Each wall is flat, endless, passes through zero and stands at right angles to its row. A trip goes straight from one point to another. List the walls that it crosses, first one first.

Walls:
(1): |  68 |   1 | -16 |
(2): | -22 | -19 |  11 |
(3): | 22 | 45 | 12 |
(4): |  -8 | -15 |  -5 |
(5): | -8 | 33 | -8 |
(6): | -77 | -12 |  40 |
(7): |  -5 |  29 | -14 |
(8): |  18 |  43 | -57 |
(9): | -50 |  24 |  24 |
(10): | -7 | -1 | 14 |
Trips:
| -33 | -32 |   7 | to |  -6 | -32 |  53 | => none
| -8 | 92 | 25 | to |  43 |  72 | -32 | => 6, 1, 10, 9
|  -3 |  30 | -23 | to | 12 | 16 | -9 | => 9
| -22 |   2 |   6 | to |  -6 | -19 |  14 | => 7, 5

Walls:
(1): |  12 | -64 | -19 | -19 | -12 |  44 | -25 | -37 |
(2): | -9 | 10 | -4 |  5 | 35 | 39 | 60 | 15 |
(3): |  46 |  -8 | -54 |  -6 |  51 |  -8 |  -7 |   4 |
(4): |   8 | -47 |  58 |  12 | 108 | -30 |  -4 |  32 |
(5): |  55 |  30 |  -6 | -21 | -29 |   9 | -60 |   6 |
(6): | -12 |  22 | -51 | -20 | -22 |  -7 |  12 |  44 |
(7): | -31 |   5 | -32 |  -3 |  38 |  40 |  26 | -10 |
Trips:
|   2 |  20 |  21 | -27 | -40 |  36 |  23 |  19 | to |  23 | -18 | -59 |  -1 |  39 |  59 | -14 |  23 | => 7, 1, 3, 4
|  13 | -31 | -28 | -22 |  35 |  23 | -31 | -25 | to |  13 | -19 |  24 |  28 |  -8 |  -9 |   2 |  -4 | => 7, 5, 3
| -37 | -31 | -46 | -23 |  44 |  -4 | -64 |  -6 | to | -53 | -18 |   5 |  11 | -13 |  33 | -31 |  26 | => 5, 3, 4

Walls:
(1): |  10 | -52 |  21 |  24 |  71 |  -9 | -13 |   1 | -29 | -13 |  50 | -46 |   2 |  10 |
(2): | -14 | -53 |  38 |  10 | -24 | -32 | -23 |  89 |  35 |  11 |  -8 |  18 |  19 |  23 |
(3): |  25 | -16 | -23 |  15 |  20 |  62 | -10 | -16 | -10 |  36 |  37 |  34 |  16 |  18 |
(4): |  13 |  28 |  35 | -18 |  27 |  -1 | -43 |   6 |  42 | -24 |   6 | -10 | -44 |  32 |
(5): |  27 | -16 | -14 |  18 | -73 |  53 | -12 | -49 |  31 | -16 | -33 | -56 |  14 |  17 |
(6): | -29 | -37 |  30 | -19 | -10 |  -5 |  40 | -57 |  70 |  -8 |  46 | -22 |  56 |  44 |
(7): |  27 |  18 |  49 |  25 | -19 |  66 | -19 |   6 |  12 | -22 | -22 |  58 |  13 | -25 |
Trips:
|  14 |  15 | -37 | -39 |  22 |  32 |  19 | -55 |   5 |  17 |  -2 | -10 |  22 |  12 | to |  22 |  -6 | -35 | -51 |   4 |  52 |  38 |  -5 | -28 | -16 |   4 |  19 | -30 |  -2 | => 6, 7
|  41 |  19 | -27 | -27 | -12 |  52 | -40 |  -5 | -23 |  17 |  17 |  20 |  13 | -34 | to |  44 | -22 |  51 |  31 |  26 |  49 | -11 |  29 |  -5 |  11 | -49 |  20 | -26 |  22 | => 4, 2, 1
| -32 |  19 |  -8 |  -4 | -16 | -13 |  -1 |  25 | -53 |  46 | -37 |  14 | -20 |   0 | to | -18 | -15 | -25 | -23 | -34 |  17 |   2 | -26 | -56 |  69 | -27 |  35 |  39 |  27 | => 3, 2, 5
| -16 | -18 | -26 | -41 |   9 |  12 |  -5 |  12 |  -8 | -13 | -11 | -14 |   9 |  42 | to |  35 |  16 |  -9 |  26 |   5 |  21 | -34 |   7 |   6 |  -9 |  38 |  12 | -46 |  -3 | => 6, 2, 7, 5
| -30 |   5 |  26 |  22 |  82 | -45 |   1 |  36 |  22 | -39 |  13 | -24 | -49 |  21 | to | -11 | -11 |  15 | -42 |  12 | -84 | -42 | -10 |  26 | -37 |   8 |  21 |  11 | -22 | => 6

Walls:
(1): | -42 |  19 |  20 |  41 |  -2 |   3 |   0 |   9 |   9 |   1 | -16 |  60 | -36 |  29 | -44 |   6 | -40 |  37 |  -6 |  17 |   1 |  26 |  13 |  -7 | -30 | -17 |   6 | -17 |  21 |  29 | -40 |  14 |
(2): | -18 |  26 | -33 |  38 |  -1 | -18 | -38 |  16 |  10 |  31 |  48 | -54 | -12 |  26 | -40 |  39 |  10 | -30 |  40 |  21 |   5 |   3 | -20 | -35 |  17 | -10 |   1 |  -7 |  44 |  16 |   7 |  14 |
(3): |  36 |  68 |  21 |   3 |  24 |  13 |  -1 | -32 | -14 |  34 | -46 |  47 | -21 |  19 |  12 |   0 | -20 |  70 | -10 | -28 | -11 |  13 | -23 | -24 | -40 | -13 | -33 | -47 |  18 | -34 |  -9 |  80 |
(4): |  46 |  -3 |  -2 | -49 |   0 | -50 |  13 | -41 |  12 |   0 |   5 |  13 |  37 |   9 |  -7 | -17 | -38 |   8 |   8 | -33 | -15 |  -2 |  37 |  -9 |   9 |   4 |  32 | -39 | -10 | -10 |  27 | -31 |
(5): | -12 |  21 |  -3 | -17 |   7 |  -4 | -28 |  12 |  16 |  -9 |  42 |   3 | -26 |   0 |  -8 | -10 |  32 |  16 |  -1 |  41 | -26 | -18 | -60 |  24 |  -5 |  24 |  29 |  -9 |   3 |  48 |  31 |  -4 |
(6): | -42 |  29 | -17 |  -7 |   4 | -15 | -12 | -25 | -32 |  -2 |  -4 |  -1 | -37 |   8 |  17 | -81 |  57 |  14 | -33 |  63 | -31 | -26 | -31 |  37 |  19 |  -8 |  26 |  17 | -11 | -75 |  -4 |  23 |
(7): | -12 |   1 | -19 |  21 |   8 |   9 |   8 | -61 | -79 |   4 |  72 |  16 | -34 |  24 |  22 |   4 |  -7 | -18 |  20 |  -6 |  33 |  -3 |  18 | -15 |  19 |  54 |  -4 | -16 |  13 |  50 |  -1 |  11 |
(8): |  12 |  -9 |  39 |  32 |  -9 | -28 | -41 |  29 |  12 | -29 |  10 |  49 | -44 | -67 |  -1 |  21 |  -3 | -52 | -44 | -36 |   9 |   2 |  27 |  15 |  59 |  40 | -14 | -32 | -32 |  30 |  -2 |  33 |
(9): | -27 |  12 |  -1 |  24 | -24 | -29 |  11 | -12 |  39 |  85 | -58 | -12 |   5 |  49 |   1 |  80 |   5 | -59 |   3 | -15 |  13 |  47 | -42 |   6 | -17 | -31 |  35 | -14 |  33 | -10 | -46 | -12 |
Trips:
|   2 |  23 |  47 |  54 | -14 |  -4 |  -8 | -17 | -10 |  45 |  -2 |  45 | -10 | -15 |  20 |  28 |  -9 |  51 | -16 |  19 | -21 |   5 |  49 |  48 |  11 |   6 |  42 | -18 |  71 | -14 |   2 | -26 | to |  36 |  23 | -29 |  58 | -19 |   4 |   6 | -10 |  -5 |  45 |  12 |  -6 |  16 | -43 | -31 |   7 |   0 | -40 |  -6 | -12 |  47 | -26 |  14 | -19 |   3 |  -3 |  45 | -31 |  -9 |  42 |  11 |   0 | => 6, 2, 3, 1
| -28 |  73 |   1 |   9 |  -1 |  11 | -11 | -65 |  15 |  15 | -17 |  37 |  25 | -20 |  79 | -32 | -54 | -33 |  -3 | -29 | -27 |  58 | -34 | -31 | -28 |  37 |  25 | -20 |  51 | -13 |  34 |  46 | to |  -2 | -54 |  -2 |  32 |  45 | -30 | -41 | -56 |  -7 |  16 |  56 | -18 |  -9 |  34 |  18 |  15 |  12 |   2 | -36 | -41 |  25 |   8 |   7 |  -1 | -34 |  25 |  31 | -37 |  -3 |  39 | -36 |  -2 | => 8, 5, 6, 2, 3
| -28 |   6 | -38 | -28 | -45 | -22 | -20 |   5 |   4 |  -8 |  38 | -11 |  23 | -46 | -15 | -17 |  67 |  22 |   3 |   7 |  19 | -25 | -56 | -16 |  -3 |  53 |   7 | -12 | -24 |   3 |  40 | -14 | to |  67 | -52 | -13 |  49 | -22 |   7 |  27 | -16 |  -1 |  12 |   9 | -10 | -26 |  11 | -47 |  14 |  -8 |  17 | -58 |  -7 |  24 |  -8 |  22 | -22 |   7 |   8 | -71 | -31 |  32 | -33 |  15 | -32 | => 4, 6, 5, 3, 1

Walls:
(1): | -14 | -29 |  39 | -32 |  29 |  35 |   7 |  14 |  78 |  47 |   3 |   4 |  17 |  -2 | -31 |   6 |  44 | -44 |  15 |   8 | -40 |  -7 |   2 |  29 | -12 |  17 | -35 |  59 |  -6 |  15 |  28 |  53 |  32 |   3 |  53 |  15 | -39 | -34 |  -2 |  -1 |  42 |  16 |  -3 | -85 | -24 |  28 | -71 |  41 |
(2): |  36 | -48 |  17 | -19 |   8 |  -2 |  13 | -10 |  16 | -23 |   0 |  45 | -34 | -10 | -24 | -29 |   6 |  22 |  -7 | -22 |   7 |  30 |   8 | -29 |   1 |  26 |   1 |  15 |  15 | -52 | -15 |  -8 |  54 |  -2 | -50 |  34 |   8 |  -4 |  38 |  27 |  53 | -30 |  19 |  45 |   0 |  38 |  12 |  25 |
(3): | -37 | -52 | -21 |   2 | -29 |  40 | -22 |  10 | -11 |  51 | -44 |  51 |  25 | -11 | -15 |  70 | -12 | -59 |  84 | -22 | -61 |  10 |  21 |  15 | -24 |  16 |  27 | -56 | -22 |  48 |   1 | -21 |  12 |  -8 |  28 |  14 | -27 | -17 |  10 |  43 | -11 |  -6 | -11 | -15 | -31 | -63 |  33 | -46 |
(4): |   3 |   9 |  10 |  49 |  66 | -21 |  -8 |  -5 |  52 | -27 |  33 |  26 |  32 |  35 | -51 | -33 |  61 |  11 |  37 | -17 |  11 |  14 | -32 | -33 |  73 |  28 | -34 | -14 |  39 | -13 | -12 |  35 | -11 |  -1 | -16 | -16 | -36 |   7 | -17 |   6 | -13 | -45 |  13 |  -1 |  36 |   7 |  -1 | -37 |
(5): |   7 | -13 |  17 |  29 |   0 |  22 |  21 |  26 | -23 |  52 |   3 |  14 |  42 |  35 | -16 | -24 | -23 |  31 | -10 |  19 | -23 | -22 | -18 |   8 | -39 |  62 | -12 | -32 |  50 | -25 |   7 |  19 | -16 | -46 |  37 | -17 | -15 | -30 |  -4 | -23 |  -4 |  29 |  29 |  -7 |  14 |  58 |   2 |  84 |
(6): |  35 | -15 |  50 |  41 |   6 |   5 | -12 | -33 | -29 | -18 |   6 | -15 |   6 | -19 | -55 |  28 |   4 | -19 | -18 | -23 |  -2 |  17 |   4 |  49 |  25 |  21 |  -6 | -63 |  57 |  20 |  50 |  34 |  18 |  41 | -24 |  57 |  20 |  -9 |  50 |  -8 |   5 | -17 |  34 | -71 |  36 | -19 | -23 |  33 |
(7): |   -3 |  -60 |   28 |   20 |   13 |   -1 |   24 | -110 |    4 |   28 |   14 |   51 |   13 |   17 |   11 |   41 |   30 |   51 |   25 |   27 |  -11 |  -15 |   33 |   37 |   -4 |   37 |  -19 |   26 |   81 |   50 |   21 |  -27 |  -15 |  -15 |   62 |   -1 |    7 |   45 |  -18 |  -23 |   22 |  -36 |   19 |  -49 |   25 |   20 |   21 |  -46 |
(8): | -28 |  -7 |  11 |  27 | -52 |  38 |  24 |  52 | -13 |  15 | -47 |  11 |   7 | -20 | -43 |  25 |  39 | -30 |  17 | -26 | -25 | -28 |  -4 |  34 |  46 |  11 |   7 | -14 | -40 | -16 |   5 |  53 |  35 | -69 |  43 | -35 | -48 |   9 |  41 |  20 |  16 |  -7 |  -2 | -13 |  58 | -30 |  87 | -25 |
(9): |   6 | -19 |  42 |  24 |   8 | -45 | -74 | -10 | -61 |  15 |  -3 | -24 |  13 |  -3 |  17 | -55 | -10 |  -5 | -26 | -44 |  29 |   2 |  70 | -16 |  25 | -29 | -44 |   6 | -41 |  -5 | -42 |   6 |  22 |  46 |  27 |  42 |  57 | -50 |  27 | -12 | -12 | -10 |  62 | -22 |  45 | -45 |  19 |  41 |
Trips:
|   8 | -26 | -20 | -15 |   7 | -20 | -14 |  41 | -21 | -20 |  21 |  21 | -50 |   8 | -18 |   0 |  34 |  -4 | -16 |  24 |  -1 |  13 |  -7 | -27 |  14 | -21 |   0 |  20 |   1 | -19 | -17 |  32 |  48 | -34 | -22 | -12 | -46 |  10 |  18 |  -7 |   9 |  71 |  39 |  44 |  24 |  -6 |  40 |  38 | to | -11 |  40 | -10 | -83 |  11 |  17 |   1 |  38 |  47 |  33 |  29 |  -8 | -13 | -42 |  29 |  70 |   9 |  53 |   0 |  21 | -15 |  31 | -34 | -32 | -38 | -25 |  44 |  -4 | -40 |  -7 |   6 |  11 |  17 | -43 | -38 |   2 | -14 |  -5 |   4 |  -5 |  39 |  12 |  65 |   9 |  -1 |  45 |  42 |  -5 | => 9, 4, 1, 5
| -24 |  41 | -28 | -18 |  12 |  10 |  -9 |  11 |  26 | -26 | -21 |  -5 | -39 |  54 |  -2 |  15 | -15 |  36 | -72 | -43 |  13 | -30 | -18 |  43 | -38 |  27 |   9 |  -3 |  23 |  74 | -42 | -25 |  12 |  28 |  21 | -22 | -21 | -38 | -19 |  -8 |  -1 | -63 | -30 | -25 | -42 |  50 |  -7 | -29 | to |  19 |  10 | -49 |  25 |   5 |  16 | -43 |   4 |  -4 |  33 |  85 |  35 |  -8 |  24 | -10 |   8 |  18 | -63 |  10 | -56 |   2 |   2 | -16 |   3 |  21 |  -6 | -27 |  56 |  15 |   3 |  18 |  21 | -56 | -64 | -14 |  21 |  44 |  37 |  -1 | -39 | -43 | -13 |  -9 |  63 | -50 |  31 | -35 | -16 | => 4, 1, 7
